Each point is reached from the start by the listed moves, each made once or not at all, plus a little noise. Is the number of moves made odd or even? Then give how often each move was made.

Moves:
(1): [ 28 -13   2]
(2): [14 27 -6]
Start: [18 -1  4]
Points:
[18 -1  4] => even (0, 0)
[60 12  0] => even (1, 1)

Moves:
(1): [24 -3  0  3  0  2]
(2): [-2 21  3 -4 -2 11]
(3): [ -4  -3  32   9 -10  10]
(4): [ 1  2 -1 32  9  0]
(5): [ 7  3 11 -5 26 -4]
(6): [  3 -11  -5  -3   8  34]
Start: [-20   2   6   3   0   1]
Points:
[-19   2   7   4  -1   1] => even (0, 0, 0, 0, 0, 0)
[-21   1   5  36  10   2] => odd (0, 0, 0, 1, 0, 0)
[-1  4 36  8 -4 60] => even (1, 1, 1, 0, 0, 1)
[14 -6 11 30 45 32] => even (1, 0, 0, 1, 1, 1)

Moves:
(1): [18  1  0  4  1 -3 -4 -6 -1]
(2): [-3 27 -3  8  5  5 -1 12  8]
(3): [-1  3 30  3 -1  3  3  0  2]
(4): [-10 -11  -5  29   1  -2  -5   1   1]
(5): [  7 -12  -4   7  29   6  14   8  -2]
(6): [-6  0 -7  1 -8 31 -3 -3 -3]
(7): [ 6  3 -2  3 -6  0 24 -4 -7]
(8): [ 4 -3  6  0 -6  1  1 18 -1]
(9): [  5  -2   4  -7 -10  -1   8  -8  32]
Start: [ -3   7  -2  -7  -4  20 -10   0  -1]
Points:
[-3 -2 18  2 17 59  4  4 -5] => odd (0, 0, 1, 0, 1, 1, 0, 0, 0)
[-12  37  18   4  -8  60 -11  10   7] => odd (0, 1, 1, 0, 0, 1, 0, 0, 0)
[24 29 20 17 24 32 24 10 -2] => odd (1, 1, 1, 0, 1, 0, 1, 0, 0)

Moves:
(1): [ 16 -11  11  10  14   7  14 -10  11 -14   0  -3   0  -7  14 -20]
(2): [-23  27  -2  18   8   3  -6 -12  28   1  -4   8   3  -5  17   7]
(3): [-10   1   8   5  15   6  -6  -2  -7  -3  -1 -19   8   8   7   5]
(4): [-20 -22   0  18   5  -1  -4 -30   8   6 -15   0  -1  11  -5  -4]
(5): [-13  -1  -3   0  18   8  23  10  -4  11  -4   7 -17 -23  -2   6]
(6): [-10  -9 -23   5 -11  28   0   5  -8 -10   0   4  28  -2   1 -31]
(7): [ 11   0 -14  25   4   8  24  -4  -5 -10   8  -5   5  29  -9   6]
(8): [ 14   2  17  15  -7   7  23  26   5  10  21  -1   5 -10  24   6]
(9): [ -7 -10  -2 -28  -8  -7  36 -12   2   8 -10 -16   9   6   1  -5]
(10): [ 12  18  -3  -6   4   3   2  -1 -16  18  -5 -17  10  -5  -1  -9]
(11): [-13 -10  -9  -6   8  18  -6 -12  -6   8  28  17   1  -3  -3  18]
(12): [  9   7   7   1 -29  16   1   6   0 -12 -16  20  -3   5   4   0]
(13): [ 14  -9   8 -11   7   1 -12   5   2   0  -2   4  24  10   0   7]
(14): [ 20   2  -6   8   8   2  -8  12   4   3   2 -18 -21  19   1   8]
Start: [  1  22  -3 -18  30   4   2   7  14  -5  -6   6 -10 -12  -1  19]
Points:
[ 12  27 -31 -40  11  54  55  27  -8  12 -43 -15  -2 -12   0 -11] => even (0, 0, 0, 0, 1, 1, 0, 0, 1, 1, 0, 1, 0, 1)
[-15  13 -13 -21  37  21  -3  -6   6   1  20  22 -10 -12  -6  34] => odd (0, 0, 0, 0, 0, 0, 0, 0, 0, 0, 1, 0, 0, 0)
[ -9  46  -3  49  23  56  39 -21  27  16  10  26  11   8  27  41] => odd (0, 1, 0, 1, 0, 0, 1, 1, 0, 1, 1, 1, 0, 0)
[-28  19 -25  60  29  47  38  -8  43 -10   3  16  32  11  29   8] => odd (0, 1, 0, 1, 0, 1, 1, 1, 0, 0, 0, 0, 0, 0)
[ 41  11  16  12  43  42  26   2  13 -46 -18   2  25  31  17  18] => odd (1, 0, 1, 0, 0, 0, 1, 0, 0, 0, 0, 1, 1, 0)
